Every row gives one point. Each copy is the shape, with its points in the same order, turned, moved and blurred by noise. Say if it was mirrored as well.
In the rows, zero is written as 128.

Shape, 7 rows:
[[ 95 150 104]
 [137 146 166]
 [148 121 166]
 [132  79 163]
 [149 162  93]
 [ 90  83 106]
 [ 82 114 137]]
Copy 1, 7 rows:
[[159 117 150]
 [107 163 164]
 [ 84 157 156]
 [ 63 113 162]
 [151 150 105]
 [117  68 147]
 [124 102 180]]
Copy 1 is: mirrored
Copy 2:
[[104 113  96]
 [127 119 165]
 [148 105 162]
 [175  85 149]
 [132 164  91]
 [154  75  80]
 [116  74 115]]
Copy 2 is: only turned

Shape, 9 rows:
[[175 113  66  83 128 127]
 [144  82 169  94 159 165]
 [102 137 181 118  89 127]
 [101 141  96 105 142 143]
 [154 122 150 166 123 125]
 [105 125 214 110 153 120]
 [180 193 126 132 128 154]
 [195 145 123 120 100 158]
 [171 129 106 119 142 121]]
Copy 1:
[[158 115  71  88 121 106]
 [115  67 148  83 141 171]
 [ 74 112 182 137 113 115]
 [105 142  99 131 144 144]
 [158 108 176 138 132 124]
 [ 74  92 198 111 172 141]
 [157 181 159  89 113 127]
 [165 134 146  84  84 121]
 [161 121 122 101 142 113]]
Copy 1 is: only turned
Copy 2:
[[194 126  89  66 132 126]
 [143 114 169 100 167 187]
 [ 86 153 180 118 113 122]
 [114 152  93  83 118 159]
 [133 131 136 166 133 128]
 [ 79 164 187 124 176 154]
 [178 197 127 142  97 155]
 [195 150 150 130  99 133]
 [168 146 105 119 143 137]]
Copy 2 is: only turned
Copy 3:
[[141 196  95  85 129 163]
 [ 74 145 152 116  85 149]
 [109  76 137 100 143 103]
 [102 152  96 133 176 132]
 [156 116 148 137 115 128]
 [ 75 101 195 123 126 102]
 [164 120 153 113 176 191]
 [161 122 127  94 131 187]
 [149 174 134 108 138 146]]
Copy 3 is: mirrored

Shape:
[[105 180  78 109 178 139 172 129  91]
 [ 83 115 138 142 104 179 162 121 153]
 [ 98 107 131 156 137 142 131 135 122]
 [162 153 138  66 129 109 116 139 140]
 [129 144 142  82 136 110 115 104 134]
 [ 87 104 112 158 114 117 160 121 161]
 [161 168 111 108 108 145 112 138 159]
 [ 77 103 136 161  92 158 132 149 172]
 [ 94 103 143 173 119 170 153 143 126]
 [ 62 147  61 145 132 119 151 127  56]
 [163 193 164 116 135 123  89 115 166]
 [164 168 154 113 100  99 150 108 128]
 [132 129  46 130 176 116 161 117  71]
 [ 59 106 140 182 120 135 172 170 160]
 [173 168 141  84 122 124 114 157 129]]
Copy 1, 15 rows:
[[117 203 108 104 118  94 176 107  75]
 [ 79 145 164 132  84 156 114 151 136]
 [106 118 148 134 137 125 120 148 119]
 [160 150 123  76 123  77 122 110 173]
 [125 134 127 110 105  70 121  95 159]
 [ 75 118 129 154 112 138 152 136 159]
 [160 159 106 112 102 124 102 127 171]
 [ 72 128 149 147 115 165  93 140 164]
 [100 119 160 142 129 151 125 159 116]
 [108 120  89 126 125 137 180  89  46]
 [176 165 130 139 136  67  66 107 181]
 [180 132 149 134  89  86 130  96 169]
 [134 155  76 110 133  90 205 141  80]
 [ 65 122 175 153 155 169 145 141 146]
 [176 155 141  77 137  91 110 110 165]]
Copy 1 is: mirrored
Copy 2 (15 x 9):
[[105 179 125 102 163 153 221  97 102]
 [ 94 150 176 158 132 184 138 144 154]
 [ 80 129 148 128 157 153 132 142 119]
 [165 165 129  70 106 146 127 123  96]
 [124 158 145  72 104 137 128 105 114]
 [ 85 135 141 146 126 127 147 160 156]
 [167 178 112 127 129 154 115 112 115]
 [ 86 152 152 160 138 171 103 177 156]
 [ 80 128 168 162 158 173 131 156 119]
 [ 34 151  88 126 146 164 206 111 101]
 [161 197 151 106 127 113  86  96  94]
 [146 158 151 127  81 118 141 113  81]
 [ 99 114  89 104 171 136 222  93 104]
 [ 65 154 167 161 158 146 144 205 140]
 [175 173 125  90 120 154 122 124  72]]
Copy 2 is: only turned
Copy 3 (15 x 9):
[[135 193 120 119 155 108 193 127  97]
 [ 90 130 137 131  94 153 143 137 167]
 [114 129 142 149 151 151 119 135 129]
 [169 111 143  60 147  84 125 139 112]
 [134 108 151  77 146  96 130 106 108]
 [ 81 134 127 159 136 104 117 133 161]
 [175 149 146  82 126 101 111 140 158]
 [ 82 131 136 135 112 147  91 163 170]
 [106 126 142 159 120 168 134 153 151]
 [114 200  94 168 136 115 137 113  75]
 [170 131 212  62 137  91 114 124 131]
 [168 106 170 114 107  61 139 123 115]
 [160 174  86 159 185 103 167 100 102]
 [ 60 137 146 165 136 136 119 186 156]
 [191 119 152  72 135  97 129 159 111]]
Copy 3 is: only turned
Copy 4 (15 x 9):
[[135 177  77  97 149 119 215 129 144]
 [ 95 105 115 149  87 141 163 159 159]
 [103 120 105 147 132 136 141 152 116]
 [163 164 159 106 144  74 117 135 165]
 [124 147 151 108 151 100 141 131 165]
 [ 84 112 101 155 123  95 147 160 145]
 [153 169 122 144 103 111 112 112 182]
 [ 83 113 112 168  90 132 118 166 146]
 [115 103 100 162 101 153 149 168 112]
 [ 84 161  60 103 145 130 186 101  83]
 [153 190 188 166 140  96 133 126 188]
 [153 136 154 134 113  56 166 106 143]
 [150 153  44 104 190 113 185 106 114]
 [ 71 122  94 159  91 114 157 212 120]
 [189 170 153 113 114  92 125 131 147]]
Copy 4 is: only turned

Shape, 18 rows:
[[180 165 170  83 180 108 143 150 124 127 180 158]
 [180 103 107 155  95 146 161 183 136 132 124 130]
 [164 129 118 129 114 106 100  94 115 127 126 109]
 [161 119  82 153 179 145 124 139 197 109 145  78]
 [150 139 110  90 162 100 130 146 170 168 138  89]
 [132 133 168 173 135 118  98 138 171 150 139 141]
 [169 129  89 130 183 139 145 175 154 157 142  85]
 [124 117 159 149 128 125 125 109 177  86 161 140]
 [145 156  98 135  94 113 111 139 152 114  99  92]
 [138 130 143 141 184 141 134  93 145 140 121 128]
 [110  99 163 156 107 177 107 102 106 125  98  98]
 [ 98 105 152 162 114 165 182  94 160 175 121 130]
 [ 98 157 150  76 124 178 109 185 175  98 132 106]
 [121 130 115  95 105 126 139 179 154 173 129  98]
 [133 126  99  74 179 183 114 180 199 160 154 121]
 [ 98 104  85 123 143 110 129 153 124 148 143  81]
 [114 174  82  94 105 182 174 162 124  96 127 165]
 [166 158 127 109 162 183 105 148 110 150 180  80]]
Copy 1, 18 rows:
[[139 161 193  89 158 110 123  66 116 108 137 169]
 [100 150 125 118  72 194 147 116 159  89 132 150]
 [136 139 112 106  91 121  96 131  99 129 107 126]
 [101 198 134  94 102 133  86 125 198 105 151  71]
 [114 165 133  67 137 144 102 115 182 162 123 137]
 [168 159 118 143 134 163 125 110 136 127 170 112]
 [ 83 190 136  60 133 160 113 127 178 118 140 125]
 [137 134 153 165 109 116 121 102 145 108 167  87]
 [143 149  91 116  87 125 123 151 168 111 111 141]
 [115 153 150 134 159 138  79 124 122 116 125 101]
 [129  99 131 141 119 169 129 181 107  94 119  75]
 [105 117 125 179 147 203 112 111 148 126 106  90]
 [151  88 154  93 154 125 144 141 221  81 149 122]
 [120 117 110  78 131 165 146 122 194 146 118 147]
 [106 120 157  62 152 164  77 108 232 107 178 123]
 [ 65 132  99  90 131 135 130 144 153 150 152 114]
 [ 82  93 114 125 127 117 120 105 184  32 111 178]
 [127 133 149  21 144 152 117 116 138  69 123  95]]
Copy 1 is: mirrored
Copy 2:
[[151 173 160 178 153 140 150 177 148 122 139 171]
 [108  90 104 141 176 118 168 137 149 195  81 123]
 [162 136 114 104 132 101 123 104 119 147 122 125]
 [110 188 105 121 135 125 158  89 215 186  89 125]
 [115 192 142  92 147 126 180 134 157 171 144 137]
 [108 110 171 133 108 128 112 114 171 173 140 132]
 [ 86 193 106 123 160 113 164 147 180 182 108 126]
 [137 107 148 146 115 155 137  78 183 128 117 140]
 [150 124 121  60 137 126 137 116 155 177  88 139]
 [105 174 151 136 151 137 109  94 152 132 127 112]
 [131  89 121 101 147 137  96 103 155 129 131  50]
 [ 67 103 140 123 171 187 128  70 130 157 148  91]
 [154 130 163  94 131 196 165 170 210 145 102  93]
 [105 129 136  79 147 150 188 161 143 180 133 114]
 [109 202 164 135 127 169 199 156 188 189 103  81]
 [ 87 150  94  75 115 121 175 129 149 135 122 110]
 [126 128 124 116 163 211 160 161 121 139  31 118]
 [144 187  85 146 135 149 124 179 168 167 140  92]]
Copy 2 is: mirrored

Shape, 16 rows:
[[159 150 113 132 135 129 110 137  99 198 102  84]
 [ 72  72 118 155 172 122 133  96 114 115 217  93]
 [151 103 154 115 105 154  74 121 162 158 162  75]
 [121 175 107 164  97 133 111 113  97 144  91  95]
 [132 134 126 126 105  74 138  91 130 132 108 145]
 [146 132 145 121 179 126 143 170 133 110  83  99]
 [148 165 173 112 126  72 156 154 143 149 138 167]
 [170 135 151 103 109 141  97 127 109 146 123 112]
 [129 145  62  76 132  94  65 172 117 153 183 143]
 [185  93 129 131 111 107  82 123 105  89 104 141]
 [174 187  83  97 102 149 131 121 129 120 120  84]
 [ 85 189  84 121  99 154 108  80 148 130 106 105]
 [176 178 121 162 143 137 127 122 164 126 132 133]
 [185 126 150 157 193 160 149 161  96 133 133 138]
 [187 107  91  57 147  71 129  82  88 137  66 170]
 [116 148 109 141  96 127 166 130 161 181  98 147]]
Copy 1 (16 x 12):
[[134 160 121 134 146 109 143 162 122 156 183  91]
 [102  64  99 114 170 148 192  65 180 103 103 108]
 [ 68 116 153 123 115 110 118 110 184 129 188  84]
 [134 129 119 134 114 170 146 191 121 139 155  68]
 [116 168 127  77  91 163 156 148 139 125 112 116]
 [153 142 120 113 154 111  86 160 139  77 134 133]
 [145 176 188  70 126 165 112 120 127 134 126 152]
 [ 96 151 138 138 102 133 115 134 131 128 179 119]
 [ 91  88 129 106 125 110 120 128 124 225 122 163]
 [116 130 120 133  46 118 140 151 149 100 143 159]
 [101 135  86 106 127 174  92 183 145 154 192 122]
 [ 93 117  86  97 112 188 104 171 132 157 128  44]
 [172 127 119  80 104 163  97 136 163 136 173 108]
 [196 140 117 151 140 131 109  97 143 100 169 150]
 [106 220  61  94  70 110 144 144  99 135 113 173]
 [144 187 139 108 129 170 117 157 174 165 111  77]]
Copy 1 is: mirrored
Copy 2 (16 x 12):
[[146  98  95 186 131 147 141 114 122 166 166 112]
 [ 80 114 116  68 161 182 138  38  64  89 108 166]
 [ 80  95  94  84 117 173 121 120 148 185 149 111]
 [124 135  98 182  92 144 116 131 117 100 157  86]
 [110 179 129 139 132  93 129 104 120 129 117 109]
 [169  89 162 141 152 121  95 139 120 135 129 158]
 [123 164 196 127 126  95 164 136 105 173 127 117]
 [142 110 107 113 110 130 137 136 140 161 155 111]
 [115 163  78 109 175 139 207 150  74 158 182 147]
 [148 157  85  85  94  85 104 112 142 139 149 157]
 [151 139  67 153 120 166 130 172 116 147  94 103]
 [ 91 159  98 141 141 172 114 166 125  77 126  68]
 [133 163 134 140 108 174 127 143 157 142 117 158]
 [185  96 156 136 108 146 168 108 142 134 136 189]
 [196 173  78 132 172  41 147 112 151 130 117 117]
 [ 72 129 138 186 134 108 151 151 146 130 118 120]]
Copy 2 is: mirrored
